Every row gives one point. A path goes straight from each point to the next, and from the last back to the first. The post is the endless flat space through its rows: a point in 2 columns, a line in 3, a plane in 4, and so on, so that a path can go around it. How many times does the path go around the post? Going back the other way cancels.
In the rows, 128 means zero.

Post (1 x 2):
[[124 115]]
Path:
[[ 85 122]
 [ 92 107]
 [ 88 161]
 [129 157]
 [188 146]
 [162  72]
 [108  70]
 [ 69 108]
 [ 94 163]
 [153 140]
 [180 103]
 [128  42]
 [ 80  91]]
Times around: 2

Post:
[[152 140 165 151 144 103 116 113]
 [137 139 129  94 105 105 171  57]
 [120 127 119 180 143 194 187 139]
 [100 152 142  80 109 159  96 204]
 [ 98 111 116 146  62 186 116 120]
 [154 145  79 100 162  45 136  87]
 [136 113 125  76 109  75 149 144]]
Path, 14 rows:
[[107 138 146 113 158  89 171 103]
 [ 86 213 190  69  60 118 132  79]
 [126 151 167 111  84 125 120 121]
 [ 79 131  92 156  91 119 152 150]
 [122 100 108 109 141  88 165 126]
 [116 136 117  50 141 153 139  82]
 [142 100  69 107 124 110 172 122]
 [161 115 209 158  93 144 141 143]
 [ 93 190  61 107  97 145  67 145]
 [103 125 100 152 135 129 151 205]
 [137 108 144 126   7 145 159 141]
 [183  89 170 126  90  78 157 135]
 [162 123 148  72 136 118 138 122]
 [103 105 117  96 111 148 139 160]]
Times around: 0

Post (17 x 18):
[[113 125 106 126 125 155 111 104  89 104 145 157 109 120 129 131 159 196]
 [123 133 119  21 133 212 131 120 132  28 147 176  61 129 116 129 191 129]
 [171 147  18 102 161 138 173 129 150  72 143 149 127 120 118  82 146 108]
 [122 139 168 119 125 123 138 134 142 108 106 158 131 153 136 111 175 183]
 [131 137 116  68  85 148 133  96  91  92  91 147 117 166 101 128 124 155]
 [143 187 134  92 150 102 147 142 122 126 166 101 132  96 105 101 201 126]
 [ 69 131 158 120  81 117 150 122 144 126 135  84 126 152 118 159 123 125]
 [141 154 136 122 141 158 171  85 124  72 152  89 106  98 111 164  99 161]
 [112  67 160 136 132  92  53  81 156   7 135 152  57  60 208 173 122  70]
 [127 159 153 116  49 142 156 145 124 137 129 145 154 131 120  96 160 140]
 [127 151 144 147 140 118 180 138 116 115 122 128  96 101 130 100 186 117]
 [ 95 152 143 106 111 154 156 106 110 131 111 102 159 161 135  98 103 128]
 [146 130 118 126 117 111 152 171 105 122 156 161  83 124 144  89 105 172]
 [126 152 162 166 138 131 126 169  97  92 122 142 134 157 125 118 136 146]
 [143 125 151 114 123 135 120 129 131 123 126 128 129 121  83  73 159 161]
 [141 114 148 132  92 122 110 134 117 121 101  58 137 102 147 126 181 165]
 [175 118  96 131 116 138 107 167 116 177  97 168 125 134 132 106 117 173]]
Path (12 x 18):
[[133 156 128 145 106 132 139  86 101 130  79 142 104 130 164 124 112 177]
 [130 157 142 129  75  87 167 127 148 115  56 131 154 135 119  47 159 119]
 [109 176 153 106 180 118 132 126  89  61 165 124 148 128 109  81 164 165]
 [157  99 109  70  72 143 166 138 100  97 130 124 115 119 133 115 132 144]
 [173 106 148 111 148 143 147 140 164 130 136 121 104 122  93 127 212 145]
 [159 168 113 102 103 137 137 103 165 116 149 133 137 135  98  75 148 108]
 [158 158  80 123 102 122 151  59 102  85 118 148 120 109 118 129 125 133]
 [133 207 150 139 131  86 180 150  71 111 134 147  89 143 121 111 127 169]
 [141 145 132 135 121 106  70 178 119 101 139 151 145  83 170 111 104 139]
 [122 134 168 136  96 125  96 153 115  79 147 138 178 118 130 142 133  85]
 [154 101 160 148 120 175 113 118 103 116 107 122 123 106 131 103 100 113]
 [153 157 132 113 120 152 140 162 101 126 158 117 107 136  99  86 151 134]]
Times around: 2

Post:
[[149 215  71  59 108 106  80 110 187 115 135 150 147 157  70 150  54 138]
 [243 137 130 121  67 170  98 141 141 224 195 104 170 101  60  89 138 188]
 [129 162 140 163 135 115 137 132 124  55  88 108  90 152 140 170 155 121]
 [ 72 118 107 162 162 156  89 147 176 136 149 158  75 181 173 170 155 144]
 [123 110 115 178 117 134 135 152 147 162  92 132 119 105 133 163 185  91]
 [ 97 135  89 150 140 139  28  95 119 117  75 168 135 149 182 144 162  79]
 [ 90  88 150 211 106 106 148  60 102 116 119 213 186 172 201 172  43  74]
 [107 109  95 147 106 176 140 179 152  67  97 137 110 178 210 133 185 106]
 [192 142 125 116  58  79  55 181 130 155 105 132 143 116 125 175 161 155]
 [ 99 173 105 164 159 143  94 190 174  80 117 162 150 123  97 138  62 170]
 [128 116 111 114  98 180 108  47 140 201  80 170 134 119 207 151 180 170]
 [ 63 139 121 157  87 184  53 117 137 129  86 159 107 123 164 190 168 111]
 [120 115  96 178  88 149 146 142  55 130 101 183 125 164 150 127  81 100]
 [144 149  42 174 105 146  48 138 123 167 135  58 115 111 122 161 100 145]
 [167 103 135 127 107  95  96 149  94 132 175 188 103  88 185 166 119  99]
 [ 70 136 141 159  98 142  90 129 149 164 102 169 124 126 158  83  92 110]
 [130 161 119  51 185 116 101 154 145  52  94  94 116 178 141 202  85 105]]
Path, 15 rows:
[[ 50 140 156 109 120 119 105 101 152 168 142 174  98 103 202 131 149  50]
 [124 144 111 143  94  79  49 149 114 153 133 103 139 120 143 128 137 160]
 [129 121 111 101  98 112 134 172  96  75 129 224 160 164 120 115  44 216]
 [ 31 130 175 209 126 138 123 116 146 126  93 208 146  70 139 105 163  62]
 [134 155 106 168  85  74  71 126 104 101 113 181 181 185 176 219 128  53]
 [143 159 126 191 115 158 123 155 134 123 156 220  87 166 122 160 172 171]
 [116  86 122 134  72 185 108 147 146 214 110 186  98 147 177 163 100 175]
 [100 141 109 116 151 168 142 147 125 140  87 135  83 132 114 127  85 152]
 [ 83 120 119 141  99 135 102 154 134 151 114 170 141  79  95 243 116 184]
 [130 135 100 149  77 108 104 157 120 114 125 128 144 173 148 149 112  84]
 [ 69 156 164 179 127 135  55 143 112  86 140 138  83 224 139 171 127  72]
 [145 164 106 168 139 161  99 171 107 105  87 147  71 120 150  87 147 101]
 [202 181 147  79 120 122 125  68 108 114 150 118  75 106 111 186  88 193]
 [ 98 102 132 118 128 159 179 141 119  48 104 203 115 198 154 133 101 121]
 [102 160 168  75 139  96  48 108 144  66 103 172 157 187 140 140 197 138]]
Times around: 2

Post:
[[ 58 132 116  64 200 121  97 145 130 193 162 120 143 179 122 160 140 110]
 [ 97  86 120 152 115 106 126 131 204 182 148  83 168 198  71 167 139 115]
 [121  95 106 105 188  94 116 149 169 144  82  31 115 187 123 168 171 119]
 [ 82  59 116 131 125 148  92 170 145 172 116 124 129 220 187 178 162  84]
 [ 88  92  81 137 169 153 150 106 121 212  81  97 119 225  89 179 132 154]
 [141  83 131 108 104 120 179 166  92 114 101 147 126  82 104  48 158 165]
 [133  64  80 161 155 156 148 124 147 126 207  97 203 119 204  71  66 193]
 [124  71 137  81  99 128  68 126 115 123 107 120 120 141 121  29  83 233]
 [181 124 209 101 125 170 153 146 134 101  85 125 184 145 119  80 120 192]
 [113 118 125 138 139 119  68 124  88 196 119  77 124 144 135 203 175  97]
 [146  81 132 152 167 134 110 155  96  45 123 133 167 145  80  97 104 166]
 [200  98  94 115 119 124 127 112 154  99 221 144  93 139 174  71  31 187]
 [ 56 135 149 175 139  69 131 101 141 163 101 103 130 210 172 141 163  91]
 [ 71 108 124 141 148 154 116 133 123 178  93  36 126 211 114 133 130  31]
 [145  56 132 157 166 194 118  79 170  93 234 131  96 107 152  69 119 206]
 [155 126  80  94 126 170 125 108 138  77  61 163 186  84 106  57 132 168]
 [110 150 118 114  79 173 146 151 107  54 122  93 148 134 103 111 166 205]]
Path, 26 rows:
[[ 82  83 121 123 162 141 154 118 117 137  88 167 115 203  84 154 121 186]
 [123  71 118 163 122  97 159 162  97 156 139  79  99 157 138 116  89 132]
 [135 125 192 104 154  99 148 126 133 140 147  85 136 136  53 168  79 115]
 [115 111 104 152 108  28 147  78 151 136 129  85  87 181 185 146 104 152]
 [106  81  74 127  74 147  54 114 139 121 164 134 150 178 113 143 123 163]
 [130  74 149 173 170 175 146 111 132  72  90  65 117 151  91 127 173  80]
 [111 107 121 111 130 138 158 117 132 122 102 139 128 142 123 119  94 195]
 [139 125 103 140 116  54 199 143 128 177  40 168 149 184 154 119  93 182]
 [111 104 110 137 174 201 107 100 112 113 149  97  64 222 163  77  75 189]
 [142 103  27 149 109 224 105 122  55  90 127 146 146 125 167 111 126 133]
 [130  34  25 108 128 150 128 129  99 176 124 145 167 186 113 135 105 107]
 [ 85  95  96  93 168 110 136 132 124 130 154 137 156  98 129 137 156 132]
 [130  86 190 172 181 148 145 161 118 102 112  79 171 153 148 164  84 164]
 [ 88 107 218  98 135 167 114 107 172  92 173  99 177 183 131  62  54 139]
 [144  91 153 134 104 147 148 109 126 150 171 145  97 219 165 180 128 161]
 [ 99  53 135 129 178 154  91 160  93  82 137  67 126 198  42  82 127 206]
 [102  39  69 143 116 132  93 213 209 152 123  42 164 200 148 138 152 141]
 [ 53 145  88 137 149 182 126 139  93 117 115 145 132 155 180 125 152 111]
 [ 88 118 132 167 140 154 155 132 121 116 101 131 136 104 161 156 149 173]
 [141  85 156 130 170 127  67 170 146 126 124 122 122 191 137 171 123 128]
 [134  38  93  99 101 122 129 130 146 137  98  79  69 131  67  97  89 150]
 [118  22  71 170 118 131 155 136 192 118 164 126 208 150  75 159 134 157]
 [212  81 121 140 123 138 172 123 131  71 166 115 139 154 106 108 126 192]
 [140 143 138  71 157 125 113 139 137 106 148 142 119 150  35  59 182 202]
 [123  97 159  95 142 169 155 123 141 149 116 108 183 208  96 112 134 148]
 [117  80 133 110 193  99 182  88 159 151 165  84  90 129  97 138 137  81]]
Times around: 0

Post (17 x 18):
[[151 186 118 132 118  79 124  93 132 116 106 128  88 147 124 156  98 150]
 [144  93 137 108 151  60 101 112 112 123 166  86 137 129  82 117 176 107]
 [148  87 140  86 128  72 120 131 104 137  97  66 134 115  89  78 152 129]
 [108 129 156 123 138 147 135 166 174 116 129 128 118 162 123 158 123 157]
 [147 102 100 126  98 129  93 182 170 138 131 176  94 160 137 126 105 117]
 [ 94 205 123 153 133  83 118 101 108 122 121 135 112 108 169 135  86 163]
 [139  98 150 116 162 125 107 152 149 124 111 169 113 119 122 165  93 129]
 [148  84 116  88 143 100 132 136 140 108 139  76  98 101 108 113 151  89]
 [155 110  92 115 131 100  96 134  91 131  91  75 107 103  95 116 190 107]
 [124 133 152 134 104 147 141 141 132 147 114 181  97 129 121 148 110 106]
 [143  87 111 131 126  85 122 120 121 136 134  39 125 138  91 147 125 103]
 [128 162 118 175 140  93 135 126 112  97 104 155 110 128 114 114  80 116]
 [125 158 151 160 134  94 103  80 163 118 109 108 126 137 126 129 111 117]
 [182 178 150 149 159 133 121  88 132 131 116 107 129 131 156 152 104 151]
 [128 129 102  94 131 133 126 163 175 159 123 140 149 138 114 136 126 100]
 [132 153 185 125 118 103 118 206 171 131 114 155 128 135 138 174 115 104]
 [141 117 149 146 125  98 153 195 184 158 130 178 100 110 133 142 122 131]]
Path:
[[123 113 119 162 129  90  98 138 142 129 141 151  99  68 126 143 162  91]
 [140 120 136 132 144  60 120 160 166  77 158  67 149 141 107 228 121  75]
 [106 110 124 122 127 147 192 101 151 172 179 133 129 162  66 149 180  85]
 [146 129 152 119 180 120  94 161 154 150 119 194 111  73 191 108 110 126]
 [129 131 125 117 165  60  95 156 149 152 165 137 125 137 127 117 154 202]
 [159 124 108 111  77 119 125 194 133 155 135 131  84 124 107 171 109 154]
 [153 117 142 154 109 122 123 124 126 121 105 130 113  72 129 136 147 118]
 [146  87  69 147 122  29 110 150 135 174 166 141 151 120 131 111 149  63]
 [134 111 150  79 159 172 135  83  89 141 116 164  95 122 126 114 143 140]
 [132 121 154 119 140 110 115 154 161 134 158 144  43  92 154 100 177 132]
 [131 164 158 104 156 100  62 156 158  87 128 120 111  89 133 165 119 128]
 [162 118 131 122 118 120 120 159 249 121 149 146 104 142 152 148  91 152]
 [157 102 165 102 189 113 120  98 113  89  68 145 122  92 111 164 109 103]
 [135 152  49 108 143  84 171 183 174 181 136 112 138 140 135 120 123 142]
 [ 89 163  82  71 106  37  85 228 161 192 142 174 113 122 142 123 139 111]
 [171 174 122 151 133 117 155 141 122 129 149 172  70 117 167 113 102 129]
 [147 153 175 146 137 103 163 166 113 146  86 153 131 127 148 118 159 126]
 [166 106 177 187  75  92 143 146 122 115  89  74  80 133 120 175 109 107]
 [ 93 147  43 104  94 124  57 110 113 136  94 131 122  96 103  87 186 152]
 [ 84 174 124 134 114  69 178 185  70 153 168 196  52  70 129 195 122 176]
 [116 147 124  94 100  29 155 156 188 191 109  89 134 108  92  95  79  33]
 [154 186 204  78 199  71  85  82  73 109  93 171 127 104 136 163 119 154]
 [174  90 158 124 137 116 146 108 148 102 150 130  44 130 106 142 123 121]
 [157 161 148 158  95  86  95 228 218 137 142 144 117 117 133 121 162 145]
 [172 126 130  86 117 153 153 154 135 127 113  93 100 125  98 173 151 115]
 [ 68 123 147 137 122  97 133 170 132 156 143 139 146  82  78 154  89  93]
 [147 155 126 140 124 129 145 165 152 142 116 117  71 134 168 141  86 164]
 [162 182 125 119 138 147 105 136 165 159 140  60 151 165 163 189 167  87]
 [ 91 140 169 167 119 113 194 200 128 155 104 143 111  82 113 158 193 105]
 [102 100 141 115 133 102  98 207 128 117 116 137 172  69 147 122  98 132]]
Times around: 1

Post (17 x 18):
[[ 86 136 181 100 117 117 146 133 134 110 133  52 175  99 184 157 187 144]
 [ 86  60 118 116 119 145  84 113  44 154 106 162 138 107  93  98  97 115]
 [ 83 112  97 148 133 118 146 140 117 144 128 205 146  80 106 147 139 186]
 [ 79 147 155 108  96 104  74 171 165 129 122 111 106 166 169 115 156 108]
 [ 88 123 160 156  93 102 148 163 101  79 127 156 110 114 117  52 104 153]
 [127 137 116 158 126 130 106 131  80 108 193 110 102 113 161 129 121  99]
 [122 135 208  80 100 164  99  78  73 102 147 117 160 167 147 187 134 151]
 [ 89 118  57 153 107  88  93 124  92 100 146 175 213 132  87  48 120 142]
 [130 129 170 135  69 178 161 125 103 133  89 196 154 121  99  86 124 111]
 [ 85 123 107 124 116 145 153 167 114 123  68 138 133 162 160 165  79 124]
 [121 137 169  94  87  78 115 156 129 113 114 130 195 111  58 114 102 161]
 [126 113 128 153 148  76 107  76 168 102 151 160 112 128  71  87 187 133]
 [ 65 155 127 132 108 162 132 143  73 121 142  25 156 147 133 152 194 146]
 [141 134  95  67 110 230 144  89 138 143 143 117 112 178 157 147 115 154]
 [147 141 103 188 138 126 137 111 116 149 183  94 133 183 149  85 158 173]
 [106 135 149  20 127 158 191 102  81 180 112 139 114 180 109 158 162 108]
 [ 56 154 109  93  76 150 158  94  92 181 105 105 130 146 140 166 107 128]]
Path:
[[120 123 172  53  72 169 119  87 109 172 143  81  86  72 102 123 127 158]
 [168 102 138 140 114 131 134 153 114 164 151 113 118 141 105  96 171 138]
 [ 83 124 102  75 103 138 143 129  76 123 126 146 151 161 128 142 118 103]
 [ 60  40 146 125 114 165 136 124 202 109 123  93 107 101 142  58 249 126]
 [137 104 100 119 107 146 120 146  90 103 152 202 137 133  99 100 149 144]
 [158 104  98  58 120 110 123  88 125 127  86 199 113 181  84  52 120 156]
 [142 162 172 107  87 145 166 175 112 148  85 183 143 198 100  40 151 133]
 [ 59 162 114 112 107 102 138  76  92  88  71  99 143 156 132 107 182 111]
 [117  79 152 105 110 144 137 151 119  68 118 157  74  96 107 130 174 146]
 [ 64 133 128 162  73  81 181 174  95 164 115  91 147 128  52 112 171 146]
 [134  50 115  83 155 162 127  77  99 139 147 155 195 133 128  69 136 112]
 [ 77 179 149 149  82 110 121  77  96  99 152 141 121 160 171 138  92  87]
 [ 74 192 176 118 106 120 119 104 102 152 103 166 177 193 147 110 114 185]
 [184 179 113 171  85 151 154  98 118 157 129 155 157 150 195 147  81  74]
 [119 162 150  60  84 149  85 210 117 118 103 148 100 184 113 132 102 130]
 [133 184 129 154  78 145  62  88  59 137 119 111 197 191 128 136  62 109]
 [102 142 143 125 132 149 182 169  87 101 164 135 182  76 164 100 166  95]
 [ 51 166  69 135  94 119 169 108 138 164 142  83 135 157  98 167 111  68]
 [ 83 125 136 151 108 145 103 101  81  99 142 189 108 169  89  71 110 109]
 [171 142 171  82 150 166  92 121 158  95 161 210 146 122 105  84 137 148]
 [ 46 121 165 111  78 135 105 147  43 119  78  85 131 145 111  82  98 132]
 [ 39 164 171 125  91 140  99 149 149  43 120 146  72 150 186 101 230 139]
 [170 146 191  35 137 143 146 165 102 168 153 116 126 119  50 140 137 192]
 [121 143 115 154  94 188  89  58 110 110 146 117 181 137 104 139 113 127]
 [188 104 165  71 151 127 138 138 118  83 199 181 161 131  78  99 131  96]
 [109 110 189  65 148 171 127 150 140 141 141  95 166 185 140 178 195 155]
 [ 86 136 184  76 136 139 118 112  88 122 174 147 131 143 108 143 114 180]
 [114 148 146  76 140 126 141 120 116 111 117 212 139 129 115  98  85 170]
 [ 72 146 124 118 100 113  69  72  55 161 203 167 152 110 110 137  74 156]
 [144  69 198 104  99 193 178  92 181 178 115  97 158 159 131 117 149 159]
 [ 38 114 132  73 113 187 123 173  80 101 132 115 104 142 150 171 183 113]
 [120 125 164 171 122 159 185  84 103 163 127 108 152 142 146 134 153 157]
 [190 144 178  89 131 175 132 146  79 180 165 213 163 181 135 112  82 178]
 [152 138 119  51 141 191 153 110  65  71 153  58  67  93 101  83 117 102]]
Times around: 1

Post:
[[120 110 196 136 124 142 163 102 127 101 134 117 119 149 135 123 122 145]
 [115 173 124 111 102 162 105 193 177 183 162 155 163 132 142 148 168 153]
 [138 138  71 105 153 124 178 128 104  75  95 146 143  87 158 101 113 148]
 [ 99 134 149 154 157  96 105  99 115 119  63 159 127 119 117 126 102 134]
 [125 149  96  61 164 158 201 171 120  76 149 162 106 159 167 132 114 119]
 [175  82 103  96 141  78  89 134  50  47 150 151 134 136  99  84 128 135]
 [ 99 106 160  99  83 110 150 133 102 130 137 141 118 116 169 167 137 155]
 [100 135 123 152 146 157  83  77  79  88 116 127 148 117 148 160 135  87]
 [ 57 136 174 166 150 173 110 140 117 139 157 139  89 101 108 212 151  92]
 [127  77 161 139 107 127 111 141  71 101 141 105 154 197  72 140  72 141]
 [ 90 150 144 147 209  85 123 119 157 168 152 142 139 127 178 117 139 147]
 [100 128 180 158 100 128 116 186 119 110 164 154 159 163 103 160 140 122]
 [ 53 134 161  88 101 127 123 112 124 122 139 100 150 153 129 106 136 125]
 [102 165 172 115 158 116 175  82 115 143  62  89 120 122 141 170 151 122]
 [ 85 167 148 124 114 148 118 146 132 111 151  88  97 160 153 133 120  96]
 [101 160 125 192 129  91  98  95 183 173 110 160 157 135 105 153 144 112]
 [107 119 141 167 136 119 140 163 151 147 135 162 114 154 162  90 142 102]]
Path:
[[121 172 133 111 129 249 200 189 179  83 113 108 136 173 171 110 108 106]
 [143 177 145  59 127 138  93 182 109  58 164  98 155 131 111 100 123 124]
 [136 112 186 133 110 190  69  60  93 126 132 149  80 145  80 149 117  87]
 [ 71 126 111 192  99 198  90 134 108 114 163 154 114 123 184 123 124  96]
 [112  85 141 148 191 131 132 189  58 118  93 119  65 149  72 116 102 150]
 [ 95 105 130  55 149  74 120 181  99 109 149 118 103 163 115  98  76 170]
 [108 155 179 108  98  75 173 180 167 141 115 153 163 177 132 129 171 121]
 [ 77 134 169 152 159 148 178  72 166 189  42 161 134 141 185 178 120 124]
 [107 151 115 152 156 105  94 112 166 157 152 161 148 111 182 179 217 120]
 [ 56 163 176 178 181 130 118  89 111  95 119 121 151 107 209 137 128 164]
 [103  87 191 122 113 115 101 142  63 120 125 184 104 111 172 102 114 205]
 [ 62  28 140 168 126  94 125 146 100  82 186 221  83 141  92 178  72 168]
 [ 45 177  79 103 195 136  93 134 129  74 126 145 135 128 131 183 113  86]
 [134  93 138 129 220  84 135 165 131 184 128 158 186 167 139 144  80 145]
 [ 82 121 109  97  80 144 172 156 100 115 161 111 110 138 129 169 103  80]
 [169 128 120 204  99 111 128 152 135 165 141 169 101 167 167 153 158  77]
 [ 49 107 165 135 167 164  72 121  64  59 159 152 118 122  89 119 139 106]
 [ 50  87 121 176 216 191 137 124 110 164 108 176 136  72 148 145 145 124]
 [ 48  97 121 127 111 162 145 151  91 113 135  76 124 108 163 135 104 108]
 [111  56 158 228 103 163 119 137  97 122 110 156 116  99 114 167 136 130]
 [ 82  98  75  89  95  98  71  91 100 108 140 143 123 157  75  87 117 105]
 [167 124 143 216  87 196  69 127 134 119 129 175  89 129 119 147  99 115]
 [ 48 152 174 119  54 150 101 132  91  50 141 124 150 169  66 152  72  62]
 [114 178 163 124 132  95 184 109 139  31 151 123 189 172 139 130 177  54]
 [128 128 166 120 115 103 126 114 165 115 158 171 160 145 203 135 197 116]
 [ 95 153 171 143 132 137 101 135 121 114 179  77 128 108 170 180 113 131]
 [ 87 134 159 149 141 138 158 124 127  98 145 190  95 117 123 188 114  84]
 [164 151 153 138 136  98 205 178 129 188 135 159 128 143 182 146 187 169]
 [107 124 158 167  90  72 132  65 158 154  71 149 147 184 138 100 136 166]
 [104 102 135  74  76 126  93 112  78  73 169  33 143 144  59 119 107 160]]
Times around: 2

Post:
[[160  92 166 185 157 144  81 128 121 111 121 151  95 134 140 140 132 145]
 [104 170 117 117 108 157 173 143  99  58 130 127 153  95  86 134 140 117]
 [190 193 134 130  74 132 102 101 147 134 116 141 120  98 191  93 158 164]
 [104 188 217 149  89  97  93 131 103 121 104 143 110 127 162 103 173 130]
 [ 64 203 128  97 171 141  99 142  72 130 121 104 120 173 142 151 126 116]
 [107 146  85  89 100 128 147 110  96 142 139  79 147 115  58 201 145 148]
 [136 167 160 117 203 142 141 117  86 128  71  82 115 116 178 139 164 105]
 [181 167  96  97 106 148 138  88 125 140 189 124  90 182 134 134 106 126]
 [125 148 152  65 106  87 115 184  98  74  92  99 122  57 137 163 154 126]
 [180 117 131 150 106 102 105  93 138 145 160 117 165 143 156 108  43 166]
 [ 89 189 144  78 130 123 151 117 118 115 129  99 142 191 133 154  91 161]
 [136 155 156  95 123 123 127 140 117 109 154 185 169 130 143 143  93 154]
 [160 102 155 155 128 130  71 106 135 113 113 172 124 203 140 103 109 102]
 [143  63 148 167 199 118  90 115 152 150 149 175 137 184 134  67 140 117]
 [166  67  96 162 112 106 141 108 152 167 156 152 159 106 175 135 120 159]
 [207 153 167 107  78  94  92 155  86  57 153 101 137 139 161 158 173 176]
 [ 67 117  74 119 178 156 104  50 138  99 134 151 106  76 151 124 153  91]]
Path:
[[174 161 139 140  79  48  92  50 159  77 146 104 169 172 221 110 116 161]
 [137  75 140 193 195 153  85  90 159 164 169 150 129 197 163 149 133 179]
 [116 117 243 142 120 116 142 144 103 173 141 129 134 173 139 194  80 161]
 [145 136  66  71 148 146  96  86  75 157  87 103 116  84 200 123 118  84]
 [145 132 130 162 127 181 179  76 175 129 140 182 108 243  82  47  89 122]
 [118 127 118 132 115 177 183 145 104 105 141 136 158  83 143 125 154 164]
 [232 147  98  73 111  98 102 118 120 124 215  54  85 201 213  88 212 131]
 [175  68 136 131 163 163 130 115  99 107 147 117 154  95 187 151 166 162]
 [158 148 102 163 123 202 137 126 112 120 149 130  67 186 162 107 135  98]
 [150 154 222 137 140 167 139 174 124 102  77 108  83  98 114 173  58 170]
 [113  91 142 124 215 131 163  90  83 132 205  78 150  92 127  86 174 174]
 [218 114  91 114  87 175 115 103 147 135 195 141 155 104 147 143 133 167]
 [126 126 154 102 145 128 101 111 134  82 139 125 144 149  67 151  65 128]
 [125 180 121 134 159 135 169  62 104 124  91  55 182 168  34 167  86 139]
 [101 135  78 111 186 140 104  96 116 118  99 140 112  55 106 153 182 143]
 [156  83 181 123 126 118 180 130 119 148 125 169 116 120 115 148 128 174]
 [194 149 178  48  46 106  50 129 115 131 194 101 140 153 159 191 121 231]
 [126 102  92 137 148 153 108 159 125 148 185 166 116  71 132  68 116  66]
 [131 118  97  49 146 113 124  97 110  95 135  83 103  44  97 138 107 111]
 [108 217  89  71 110 106 161 112 122 148 104 164 181 133 204  85 148 130]
 [174 123 122  78 155 120 126 145  90  97 156 166 160 211 129 249 139 158]
 [106 108 187 201 102  99 151 144 110  45 124 174 131 115 120 123  93 120]
 [138 128  80 123 134 115 130 124  68 151 133  85 103 178 189 203 178 180]
 [127 118  89  48 102 114  82 106 153 120 124 135 161  86 177 148 142 166]
 [143 145 140  80 131  94 156 129  91 142 156 100 103 177 169  89 159 136]
 [136 179 111  96 113 147 135 159 127 133 120 188  92 115 132 106 164 118]
 [109  55 133 131 193 100 110 142  88 142  97  68 139  74 178 175  68 177]
 [135 129 129  82  79 162 107  65 120  86 123  68  54 129  75 208 199 160]
 [178 178  70 107 106 132  73 105  89 125 122 118 161 123 185 115 225 152]
 [138 159 207 154 144  72 101  88  54  20  84  45 174 144  73 110 127 142]]
Times around: 0
